Every row gives one point. The last column is the point's height on a tilted bowl or saddle (a function of degree 2), plus a little noise. Along how many of its main directions does it bend up, bend down or stay straight?

Points:
[[  7   3  33  27]
 [  3 -23  -4  -3]
 [ 12  23 -19 -25]
 [ -2 -16 -29   7]
 [ -5   0  28   6]
 [ 34   8 -12 -37]
 [-10   7  10  -4]
 [  5  10   8   4]
 [-17 -23   1 -18]
 [  7 -10  60  60]
 [ 36   4   8  -4]
 [ -4  -1 -14  10]
 [  8  30   0 -31]
 [-42   6 -41  30]
 [ 24  13  43  44]
 [-32  -9  -4 -26]
 [-10  10   4  -4]
 [-26  -7  -5 -14]]
Directions: 1 up, 2 down, 0 straight

Points:
[[ 18  11  27  60 -60]
 [ 21   9  -1  -6  -5]
 [  3 -18 -14  18 -13]
 [-19   4  26 -25 -17]
 [-46   8 -33   1 -33]
 [-17  -8   0  33 -18]
 [ 51 -15  28   0 -37]
 [-12  15 -48  17 -29]
 [ 22 -25 -30  29 -38]
 [ -4 -31  26  19 -25]
 [  3   6  31 -45 -24]
 [ 18  15  -3  -9  -6]
 [ 18  28 -28  12 -22]
 [-12  55   7 -12 -32]
 [ 33 -32  37  -7 -35]
 [  3  -4 -11  11  -6]
 [ 11  54  33  14 -51]
 [  8  17 -14 -21  -7]
 [  5   8   2  22  -8]
 [-10  29 -25 -24 -17]
 [  7   0  -7  20  -9]
 [  7  25   3  19 -13]
 [ 41  -6 -11 -26 -25]
 [ 36 -31 -13 -10 -33]
 [ 13  28  11  -6  -9]]
Directions: 0 up, 4 down, 0 straight

Points:
[[ 14  18  21 -21  -6 -20   8]
 [ 45  17  17  20 -11  29  13]
 [-11  27  -4 -10 -22 -12  -5]
 [ 12  11  -7  -1 -28  24   3]
 [-17 -20  44 -29   9  28   9]
 [ 14  28  42  26   3 -10  42]
 [-29 -34   1  17 -34  -7   0]
 [-16 -29  16  45   8 -10  25]
 [  2 -12   6  46 -16  29  30]
 [-47  21   7   1 -11 -26 -10]
 [-15 -24  18   4 -14 -16  16]
 [-10 -37 -43   2  -6 -30   1]
 [-14  10  -4  20   0 -11  14]
 [-24 -26 -39   6  21  -9   4]
 [-47 -43  17  11   0 -21   1]
 [-26  -3 -20  18  30 -13  12]
 [  6 -24  -6  13 -34  19  11]
 [-35 -14  19 -60   2  25   8]
 [-33 -17 -16  52 -36   7   0]
 [ 35 -11  15 -31 -42  -9   3]
 [-21 -21 -17  47  -4  34  25]
 [ 26   0   2   1   2  15  14]
 [-13  19  30  52  16  13  60]
 [-46  19   5 -25  -4 -16  -7]
 [ -2  -2  -6  17 -18   0  10]
 [ 34 -12   8  -2 -26  -4   9]
 [ 22   1   2 -21  10   1  14]
 [  6 -50  -3 -13 -33  -1  30]
 [-28 -22  51 -19  -4 -38  24]
 [-28 -17  14 -10  -1  43  12]
 [-10  26  19 -23   5  51   2]
 [  5 -18  14   6  -3 -25  25]
 [ 15  16  27 -21  32   5  19]
 [ 22  34 -22 -23  -4  19  -7]
 [ -4 -10  23   5  -4  -7  21]
 [-29 -30 -11  25 -49 -39 -25]
 [-11  -4 -13  18  -7   2  12]
 [-16 -23  11   1 -33 -25   5]
 [ 20  12  -6  26 -17  -1   9]]
Directions: 2 up, 3 down, 1 straight

Points:
[[-16 -37  24  -4  -9  22 -20  22  35]
 [ 13   3  -2 -23 -30  -1  -7 -15   9]
 [-15  -3  -8 -28 -27   0 -10  -5   8]
 [ 12 -17 -36   9 -34 -35 -50  12  58]
 [ 29   0  10 -19  -7  23  -9  25  26]
 [-18 -20 -44 -31   6  -6  29 -16 -15]
 [  4  10  -4  -4  33   4 -26 -13   8]
 [-21 -13   5  -1   4  -5  -4   0   2]
 [ 10 -18 -31  14 -21  20 -24 -30  45]
 [-13  -9  20  22  38  -9   8  30  27]
 [-18   7  -5   0  -7 -21  19 -11 -13]
 [  2 -16 -52  29  22 -17   6  13  23]
 [ -4  11  22   7  26 -24  -7 -31 -15]
 [  8  -4 -13   5  13 -11 -13  -4   2]
 [-11  -4   8  17 -37  -4 -18 -23  13]
 [-33  23 -11   5 -23 -39  19 -19  -9]
 [ 23  13 -13   0 -28  12   5 -21  15]
 [ -4 -17 -23  -3   7 -11 -14  38  29]
 [ 29 -16 -26  20  37  12  10  11  36]
 [ -2  29   5   8  -9 -47 -12  -8   3]
 [ 13 -40  -4 -24  -3  40  12  36  60]
 [ 29  40 -28 -19 -12 -23 -21  21  38]
 [ 14 -28 -11   7   5 -27 -11  27  25]
 [-16  19  -5  -5  27  -8  22  21   0]
 [ 18  -9 -17  14  10   3  12  33  25]
 [  0  13   8  29  29  10   7   0   9]
 [-12 -31 -11 -23  -4 -27   2  25  22]
 [ -6 -15 -49  24  -5 -16  -8  11  21]
 [ -6  15 -15  14 -13  10   4   0   3]
 [-15  34  42  -9  28  23 -19  21  35]
 [-25  -7  -9  33   8 -21  25  -2   3]
 [-15   5  13  32  -1 -18  14 -13   0]
 [ -6 -10  16 -15  17  -2   6 -13  -3]
 [ 10 -16 -26  -3  30  34 -13  -8  40]
 [-19  -4   5  -4  18   4 -18 -19   3]
 [  7   9  33   0  10   3  16   3  -1]
 [ 15 -18  35  21 -14   6  -7   5   0]
 [ -6  17  41   0  -4   9  -2  -6  -1]
 [-10 -11  11   7 -12 -11  17 -15  -2]
 [ -5  -7  26 -31  15 -21   9  18  15]
 [  5 -16 -11  24 -22  -7  12  20  18]
 [ 31  12  32  12 -19 -31 -12  -4 -11]
 [  7   0  -3   3   4 -22  15 -31  -7]
 [-50  12  20   8 -18  -8   0  -6  12]
 [-21   2   0  25 -34 -18 -29  19  27]
 [ 19   4 -24   7 -14 -13   1  -7   5]
 [-37   1  18  15  11  16  10 -10  13]
 [ 41 -29  -1   4   3 -46   3  13  25]
 [ 22  -3 -11  -8  -2  -5   7   6   5]
 [ -3  -9  10  -8   7 -16   1 -19  -8]
 [-31   2   9  13  12   6  33   2   4]
 [ 28  21 -13   3 -14   0  12  -4   6]
 [ 10 -18 -21  14 -15 -10  21  -7   8]
 [ -8  24  -2  -1 -34  -9  35  30  -4]
 [-37  -3 -23 -29   6  34  29 -16  -5]
 [  6  11   9 -21 -21  19   1  22  15]
 [ 19 -34  -3  19  33 -25  -4  13  19]
 [-26 -14   6  10   3   5  10   7   8]
 [ -9  16  -9 -45  25  -1 -37 -25  34]
 [  5  16  13  31   3  39   5 -15  26]
 [-11 -15  -3   1  -7  23  -2  11  16]
 [ 42 -19  54   7 -19   1 -30 -15 -39]
 [-15  11  25  12  11 -10   7  18   6]
 [-14  15  -5 -38 -19  16 -32  -7  30]
 [ 11  16  -4  19  24  15  37 -16  10]
 [ 19  31  -9   7   9 -14   0  -4   1]
 [  3   4  18   8 -25  -5   9 -14  -1]
 [  8   5   0  18 -24  -6   0   8   6]
 [-14  38 -19  -9  -1 -25   2  15  -3]
 [ -6 -43  60  16 -22  -8  19  -9  26]
 [ 22   4 -11  -1  14 -13  -6 -12  -1]
 [ 29  13  22  20 -14   3   2 -25  -2]
 [-25 -16 -14   0 -12  36  -8  26  34]
 [ 25  -3 -11  18  13   9   9  -3  12]]
Directions: 7 up, 1 down, 0 straight
